Each row is a point. Each copy is the shape, with its points in the same order, turned, moved and blurred by noise. Some copies are also mirrored. Which?

Shape (7 x 2):
[[ 17 -13]
 [  4  27]
 [-28  18]
 [-52 -95]
 [ -1  34]
 [-25   4]
 [ -2  36]]
Copy 1:
[[  7   2]
 [  6  42]
 [-28  39]
 [-78 -61]
 [  2  54]
 [-27  31]
 [  1  52]]
Copy 1 is: only turned
Copy 2, 7 rows:
[[ 13   7]
 [-27   9]
 [-32 -25]
 [ 62 -89]
 [-38   7]
 [-17 -27]
 [-40   7]]
Copy 2 is: only turned
Copy 3, 7 rows:
[[ 30  10]
 [  9  42]
 [-19  29]
 [-19 -85]
 [  4  50]
 [-10  16]
 [  2  53]]
Copy 3 is: only turned

Shape (8 x 3):
[[ 41 -32 -18]
 [  6 -12 -16]
 [ 36  23   7]
 [-22 -51  -3]
 [-84 -40  59]
 [  7   3  -4]
 [ 38  -5 -56]
 [-77   0  34]]
Copy 1 (8 x 3):
[[  0 -31 -61]
 [  5 -17 -25]
 [-29  17 -40]
 [ 18 -55   6]
 [-13 -50  90]
 [ -3   1 -15]
 [ 30   0 -67]
 [ -1  -1  75]]
Copy 1 is: mirrored
Copy 2:
[[  5 -43 -12]
 [-13  -9   0]
 [ 10   9 -42]
 [  0 -14  48]
 [ 26  56  95]
 [ -4   8  -8]
 [-39 -40 -33]
 [ -2  69  62]]
Copy 2 is: only turned
Copy 3, 8 rows:
[[ -1 -31  -8]
 [-22  -1  -6]
 [ 31  13  13]
 [-55 -17  17]
 [-91  36  80]
 [  1  12   6]
 [  6 -17 -50]
 [-72  57  46]]
Copy 3 is: only turned
Copy 4 (8 x 3):
[[ 22  24 -43]
 [ 20 -10 -17]
 [ 41  25  16]
 [-25 -22 -28]
 [-84 -47  33]
 [ 25  -3   1]
 [ 64  -1 -46]
 [-36 -58  43]]
Copy 4 is: mirrored

Shape, 8 rows:
[[ 48 -43 -18 -75]
 [-23 -37 -14  22]
 [ -3  -2  21  12]
 [ 34  49  -9 -24]
 [-39 -28 -12 -45]
 [ -3  27  28   1]
 [-12  -2  -1  -2]
 [-11  49  40 -21]]
Copy 1 (8 x 4):
[[ 34   5 -75 -53]
 [ 10 -26 -11  41]
 [  4   9  20  10]
 [-36  54 -19 -22]
 [-12 -50 -27 -16]
 [-22  19  25  -7]
 [-13  -3  -3  10]
 [-42  22  36 -32]]
Copy 1 is: only turned
Copy 2 (8 x 4):
[[-52 -41 -31 -87]
 [-46   4  19  13]
 [  2  -7   1   4]
 [ 21  29 -33 -53]
 [-62  -8 -46   1]
 [ 22   6 -22   1]
 [-20   9 -12   0]
 [ 37   5 -53   5]]
Copy 2 is: mirrored
Copy 3 (8 x 4):
[[-39  95 -26  47]
 [-34   1  40   2]
 [ 17   5  24  13]
 [ 22  18 -53   8]
 [-32  58  21 -26]
 [ 40  12   3  -1]
 [  1  16  11  -2]
 [ 58  31 -10 -18]]
Copy 3 is: mirrored

Shape (11 x 8):
[[ 60  42  -4  30   1  14   7   2]
 [-16  52  -1  -7 -28 -46 -18 -29]
 [  5  32  41  15 -15  -4 -41 -29]
 [ 27  21  16   3  18  38 -36 -67]
 [-13  -3 -15   8  32 -24  47 -18]
 [-19  29 -12   9 -14  30 -13 -34]
 [-22  52  14 -38  -8 -61 -52   0]
 [ 36  16 -23  16  78  50  23  12]
 [ 14  20  10 -10  37  22  51  30]
 [ 35  18 -11 -33   1 -11  25  12]
 [-21  -1  -3  -6 -29 -42 -37  -6]]
Copy 1:
[[ 36  60  20 -41 -24  -7  -5  17]
 [-23  11  37 -10  -6 -79 -11 -14]
 [ -8  12  47  14 -18 -33 -30  31]
 [  6  25  72 -16   2  10 -66  15]
 [ -5  26  13  -4   0   7  15 -68]
 [-15  28  15 -14 -10 -21 -62 -11]
 [ -3  -8  34  15  36 -95  -1   6]
 [ 67  72   5 -14  23  46 -24 -28]
 [ 10  69 -14  -2  28  23  17 -12]
 [  4  34   7 -44  31 -12  21  -5]
 [-11 -34   9  -2  -5 -54  -9  -6]]
Copy 1 is: only turned
Copy 2 (11 x 8):
[[ 27   8  37  17 -21  -9  46  32]
 [-15  44  39 -24 -56 -41 -11 -22]
 [ 25  19  29  12 -29 -57 -19 -22]
 [ 45  30  48  13  30 -28   5 -44]
 [-52 -22  43 -47  -6 -11  29 -12]
 [-16  28  34  24 -13 -11  10 -38]
 [-22  58  53 -25 -48 -58 -58  10]
 [-19 -24  56  15  57  26  43  31]
 [-18 -44  52   9  -6  28   4  27]
 [ -1   7  36 -33 -22  22   4  22]
 [-21  38  -9 -28 -30 -45 -36 -17]]
Copy 2 is: only turned

Shape, 12 rows:
[[ 42  67 -25  14 -40  12  20  51 -59]
 [ 56 -23   5 -25   9 -34 -35  -2 -10]
 [ -2  37  -4 -14  15 -60 -12 -34  10]
 [-22  -3   3   0 -35   9 -44  13  27]
 [-12  13 -42 -26   1  -4  -2 -28  10]
 [ 29  12  33 -12  17 -70  11 -12 -74]
 [ 18 -35   8   4 -92 -17 -12 -39  10]
 [-31 -48 -37  27  27 -23  41  47  55]
 [ 23 -19  10 -27  11 -26  19 -41 -39]
 [  3   6  39   3  -4 -17  64   8   7]
 [ 65 -15  50  30  23 -27  19 -37 -48]
 [-12  69   6  24 -30  38 -51 -32 -53]]
Copy 1 (12 x 9):
[[ 21 -12 -52  -3 -81 -31 -45  -4 -80]
 [ 43  -8 -14  16  10   3 -54  23  38]
 [ 28  41   9  12  11  -3 -45 -57  25]
 [-31  11 -27 -19 -13  34  -1  12  23]
 [ 18 -18 -19 -32  -9  -1 -15 -56  23]
 [ 39  24  24  29   2 -60 -87   9 -18]
 [  4  -9  58 -11 -70  34 -26  12  34]
 [ 12   7 -31  -9 -15 -61  73  -4  70]
 [ 50  -6  39 -23  17 -31 -44   1   4]
 [ 46  44  15  -6 -11 -29  26   8 -28]
 [ 65 -18  42  49  20 -37 -34  35 -27]
 [-36 -18   2  -5 -10  36 -53 -27 -81]]
Copy 1 is: only turned
Copy 2:
[[ -6  89   0  -3  -5 -28 -29 -55   4]
 [ 70  -1  39   2 -11   4   4  13  17]
 [ 17 -16  -3  39 -63  39  14  -7  -2]
 [-34 -22  59  -1 -11 -16  12 -20  26]
 [-13 -21  -9 -25 -23  13  -1   9  -8]
 [ 71  46   7  64 -33 -16   9  -4 -43]
 [ 24 -30  36 -37 -17 -35  72 -62   2]
 [-26 -50 -37  32   0 -65  -9  34  59]
 [ 52   1  -8  23   1  -2  24  12 -38]
 [-16  22 -32  52  10 -24  54 -10   8]
 [ 81  15  -2  58  46  -8  15 -28 -21]
 [-28  32  53   8  -5  33 -24 -76 -59]]
Copy 2 is: mirrored
Copy 3 (12 x 9):
[[  7 -18  -9   8 -91  25  60  32 -58]
 [ 27 -34  49 -12  21 -14   4 -11 -55]
 [ -1   8  40  10 -33 -52 -21 -40 -31]
 [  0 -38  49   5 -18 -16 -20  35  30]
 [  8 -35  -3 -16 -41 -33 -30 -19  -1]
 [-18  -6  37  31  -5   7  27 -51 -84]
 [ 26 -95  51  40 -25  -3  19 -28  33]
 [-18 -19 -34  13  31 -95  19  37  21]
 [  6 -29  10   3   8  -5   4 -59 -38]
 [-22   2   9   9  -4 -18  68 -30   2]
 [ 38   3  19  37  28  25  41 -55 -54]
 [ 12   3  28  24 -82  70 -48   7  -7]]
Copy 3 is: only turned

Shape (16 x 11):
[[ 14 -13   8   2 -33   0   5  36   1   0   1]
 [ -4 -24  -2  -5  28  51  29  16  -5  40 -37]
 [ 30  59  10  28  10  -8  15  60  13   6 -39]
 [ 40 -52  -7  15  29  -5  -9  -4  23 -13 -24]
 [ 12 -11  43  14   2  10   4   1  53  19  22]
 [ 22 -35  30 -46  12 -20  -1  24  10   5  38]
 [-53  10 -28  15 -14  46 -45   2 -12  -8 -46]
 [-26  -8 -50 -11 -23 -30   1  -5 -16  61 -32]
 [ 13  20 -11 -21  14  17 -30 -40  -9  -3  40]
 [-39 -16 -12  27 -34  79 -26  -7 -44  55  14]
 [ 14 -22  -3 -22 -33   9 -35  -3  38  12  13]
 [ -3  32   5 -11 -43 -20  14  21  -4   9  27]
 [ 20  41  13 -28  25  51   5 -40 -21  -7 -28]
 [  6 -19  33  34 -22  -7   5  16 -49  34 -20]
 [-36  -4 -26  42 -15  35   5 -23   5   3 -18]
 [-32  24 -15 -11  -7 -33 -22   6   7 -14 -23]]
Copy 1 (16 x 11):
[[  3 -18  14  -5 -31 -13  25 -28   9 -16  25]
 [ -3  26  21  10 -24  41 -32 -41 -33 -23  28]
 [  8  31 -16  33 -62  -8  28  18   7 -32  70]
 [ 42 -24 -23 -26 -12   4 -16 -10 -43 -53  25]
 [ 21 -15 -40  11  -5  36  31 -48  13 -27  29]
 [  9 -36 -16  -8  30  -1  27 -40 -20  24  50]
 [  9  20  40 -11 -18  25 -21  42  25 -33 -26]
 [ 38   1  25  10 -52  -1  15  -3 -40  35 -38]
 [-27 -26 -36  28  40  11  10  12 -21  -8 -16]
 [-25 -18  50  38 -28  34 -45 -36  26 -22 -60]
 [ 25 -42  13  -2  15  28  45 -14  -6 -16  -3]
 [-23 -13  -4  12 -22 -16  55 -12  19  20  13]
 [-34  51  -5  22  33   7  -4  12 -34 -42   2]
 [ 26  10  12  21 -33 -36 -16 -51   7 -10  -2]
 [-10  10  -9 -21 -41  34 -20  -1  10 -34 -37]
 [ 21  15   2 -20 -18  -2  26  48   5  16  -9]]
Copy 1 is: mirrored
Copy 2 (16 x 11):
[[  7 -15  -6  30   3  21  20  40   2  16 -15]
 [  1  -5  -3 -17  42 -32  24   5 -53  10  -5]
 [ -9   3 -37  68  -3 -63  13  19   8  24   9]
 [-43 -58 -13  -4   2  -8  41   6  -2 -20 -16]
 [ 11 -48   7  15  18   8  20 -29  26  37 -12]
 [ 32 -50 -20 -29 -13   6  11  32  24  19 -37]
 [-56  45   9  23  12  16  -7  -1 -61  13 -51]
 [  1  41 -27 -11 -41  33  42  12 -54   5  15]
 [-18   1 -18 -25  -2  30 -41 -10  17  -9 -12]
 [-26  38   3 -16  65  63 -20   8 -58  45   2]
 [  7 -24 -18  16  10  53  19  -4  -3  -5 -42]
 [ 28  26   1  24 -23  19  -6  37  24  30   0]
 [-12   3   5  -1  16 -28 -66 -18 -23 -31  -4]
 [-13 -29  -3  16  -1  14   6  54 -46  45  25]
 [-49  28  34   9  22  24  18 -15 -27   9  -8]
 [-23  23  -9  22 -52  -1   9   2 -11   9 -40]]
Copy 2 is: only turned
Copy 3 (16 x 11):
[[  8   3  17  -4 -16 -19  20   6  24  -3   2]
 [ 39  47   1 -22  14  33  52  56  -7   0  -3]
 [ 47  50  66  32 -14 -32   0   9 -23   6 -32]
 [ 48  12  -2  -8  45  14  37 -36   7 -19  19]
 [  2   0  17  38  12   4  78  -3  10  -6  -6]
 [-39   4  17 -18  15 -12  48 -10   5 -50   3]
 [ 14  31  -9  20  33  47 -27  32  36  50 -21]
 [ -1   6   1 -54  13   6  13  16 -30  70  -8]
 [-39  16   2  26  25  40   5  -7 -26  -4  41]
 [ -7 -14  -1   1  15  56  17  95  27  52  35]
 [-27   7  11   0  17  16  42 -28  29  26  20]
 [-36   6  11  13 -37 -20   6  10 -14  20  -2]
 [ 12  54   8  26  -5  84   7  17 -32 -14   0]
 [ 36 -43  24 -16  -7  10  14  44  -6  -1 -17]
 [ 30  13 -32  32  13  26  11  32   6  52   9]
 [-12  18  -1   9  21  -5 -19 -14  -8  30 -38]]
Copy 3 is: only turned

Shape (17 x 12):
[[ 53 -16 -29  30  18 -11  20 -14  28  18 -28 -57]
 [ 35 -45 -66  18 -14 -25  17  31   3  55 -32 -22]
 [ 20 -30 -48  39  45 -30 -25 -15  42  44 -39  -7]
 [ 20   0   6  22 -48  19 -64 -42  22  44  68  48]
 [ 17 -43 -55  55  -5  -4  18 -11  -8   3 -17 -23]
 [-22   7 -36 -16 -64 -22 -75 -65  18  23  22  16]
 [ 18  11 -19 -31 -36   3   6 -67   3  11  31  44]
 [-67  28  24 -31 -16  52  53   0 -66   2 -14 -31]
 [-73 -12  10 -36 -16  59  79  -9 -39 -29 -26  13]
 [ 16 -40 -13  22   5  22  41 -14 -10  56 -80 -24]
 [-28   2  25 -56   5  21  51  29 -52 -15 -29  -6]
 [ 33 -49 -24   9 -16  -9  -9  -3  22  20 -61 -16]
 [ -1   7   1  28 -46 -54  -4 -54  20  51  30  30]
 [ 33 -64 -31   6  18  -9  16 -29 -33  41 -36 -50]
 [-38 -40  -4 -25  34  18  48   3 -55   9 -25  -5]
 [-34  30  17 -17 -37   6 -16 -24 -84 -37 -32  46]
 [-11 -62  22   1  -5  -7  34  -1 -10  -4 -28 -33]]
Copy 1 (17 x 12):
[[ 43 -11  28  16  14 -22  35 -29   6 -15 -11 -72]
 [ 41 -13 -32   2  33  21  64 -20   9  21  12 -74]
 [ 14 -55  -6  20  12 -48  70 -44  -6  27  -7 -54]
 [ 19 -66 -27  29   3 -10 -14 -67  -5 -10  92  52]
 [ 20  -5   4  49  34   5  49 -11 -31   4  20 -61]
 [ 15 -56 -82  23  -7 -24 -34 -43 -52   1  31  24]
 [ 31 -16 -17  -2  -3  14   2 -58 -59 -30  23  49]
 [-28  42  45  -4 -23  75 -51  -2 -39  47 -10  -5]
 [-61  48  32   7 -30  89  -3  -1 -59   8 -17   8]
 [ 28 -21  26  33 -19  57  50 -45  -3  27 -27 -67]
 [-19  30  34 -20  -4  67   0  24 -12  29 -38  19]
 [ 23 -41 -21  35   4  14  47 -20  14  -6 -26 -46]
 [ 51 -19 -38  17 -47 -27  20 -39 -34   8  65  17]
 [ 52 -51  27  15  18  30  41  -6 -35  19 -18 -70]
 [-22  -4  45  -8  -3  61  32  15 -47  44 -19 -13]
 [  2  17  -8  60   1  42 -23   7 -47  46 -26  79]
 [  1 -18  28  19 -25  37  27  36 -11  -7  -4 -36]]
Copy 1 is: only turned
Copy 2 (17 x 12):
[[ 46 -23  12  19  58 -30  34  -8  30  39  11   0]
 [ 54 -34 -16  20  42 -55 -24   0 -20  51  36 -13]
 [ 34  26   6   9  85 -55 -17   0  19  39  -7 -26]
 [  3  94  12  31 -33  10 -57  -1  58  22  16  38]
 [ 63 -19 -43  32  36 -46  -5  10   7   8  -2  17]
 [-39  78 -34  24 -26 -50 -26 -56  33  32  -3  23]
 [ -1  55 -11  -8 -25  -2 -10 -34 -10  39 -10  71]
 [-20 -42 -63 -46 -52  33  29  15 -37  -9 -30 -15]
 [  8 -46 -67 -63 -34  36  -5 -18 -52 -23 -51  22]
 [ 39 -61 -25  -4  44 -13  -3  19  -3  70 -33 -15]
 [-21 -53  -6 -65 -36   4  15  12 -60 -17 -16   5]
 [ 26 -40  15  11  32 -54 -22 -25  20  44 -18   2]
 [-17  58 -12  70  18  11 -22 -16  -8  34  11  29]
 [ 12 -48 -29  -6  57 -52  13  30  17  60   0  29]
 [ -2 -38 -45 -60  21 -15  -1  34 -41  -2 -19  15]
 [-30  10 -10   1 -77 -34   9  17 -44 -19 -77  19]
 [ -7 -69 -20  -3  33 -16 -11   0   0  -7 -12  21]]
Copy 2 is: mirrored
Copy 3 (17 x 12):
[[ 26 -17   7  16  29 -24  18   7   0 -53 -33 -24]
 [  5  -6 -65  19  45  -2  -9   5 -34 -68 -10  -6]
 [ 37 -32 -47 -22   4  -8  13 -35  19 -63 -24  18]
 [ 23  13 -61   2 -26 -43  32  -9  22  68  60  17]
 [-23 -19 -32  29  -3  -6  22  -5 -11 -63 -16 -20]
 [ 32  62 -52   1 -72 -42 -16 -34  -1  29  19  18]
 [ 15  58   0  21 -13  -3  24  -4  -2  16  49  37]
 [-48  36  65  29  12  70 -22 -51 -53  43 -17 -27]
 [-45  20  70  37  -7  95 -30 -34 -39   1  36 -25]
 [ 17 -29  -3  50  47  21  -2 -67 -35 -54  -4 -23]
 [-33   7  59   7  25  57 -40 -16 -65  14   8  13]
 [ 35 -29 -18  25  -3 -13 -15  -8 -39 -56   0  -4]
 [  6  36 -34  37  -4 -48 -26 -23  55  19  14  22]
 [ -9  -8  -4  10  35 -37  25 -57 -49 -71  -8 -15]
 [-55  -1  35  -3  24  54  -7 -47 -48 -24  12   7]
 [-43  14  24  47 -54  36 -15 -33 -60  52  -1  61]
 [-27 -16  43  18  14  -9 -34 -26 -34 -35  12 -20]]
Copy 3 is: mirrored
Copy 4, 17 rows:
[[ 48  14  44  52  -3 -14  23   7   9  35   9 -22]
 [ 17 -22   6  39 -39 -36   2  39  41  56  25  11]
 [  1  14  17  68  -1 -31   4 -46  35  49  34   4]
 [ 25  55  16 -62  13  26 -91 -47   7  13  56  14]
 [ 22  15 -11  53 -13  11  15  29  -6  38  44  27]
 [ 30  61  19 -49  47 -36 -59 -35  33  13  42  84]
 [ 14  19  36 -57  28 -22 -31 -20 -36  18  26  38]
 [-19  15 -26 -45  20  38  36  59 -20 -26 -76  42]
 [-32 -33 -14 -48  20  44  47  48 -45 -48 -32  78]
 [ -4 -42  26  39  -1  34  25  29  26  65 -15  29]
 [-25 -38 -19 -24  27 -10  15  44 -24 -30 -61  19]
 [ 31 -39  32  41  18 -17 -15   2  32  37  12  23]
 [  4  59  63  -5 -24  -6 -60 -25   3  14  26  57]
 [-15  13  31  42  23  -8  12  47  14  62  10  -2]
 [-59 -25  -7   7  15  17  38  40  -7  -4 -27  24]
 [-14  -9 -56 -37  49  -2 -43   9 -51   9 -56  77]
 [ -6 -12  31  44  37  22   7  50  -1 -21   1  32]]
Copy 4 is: mirrored
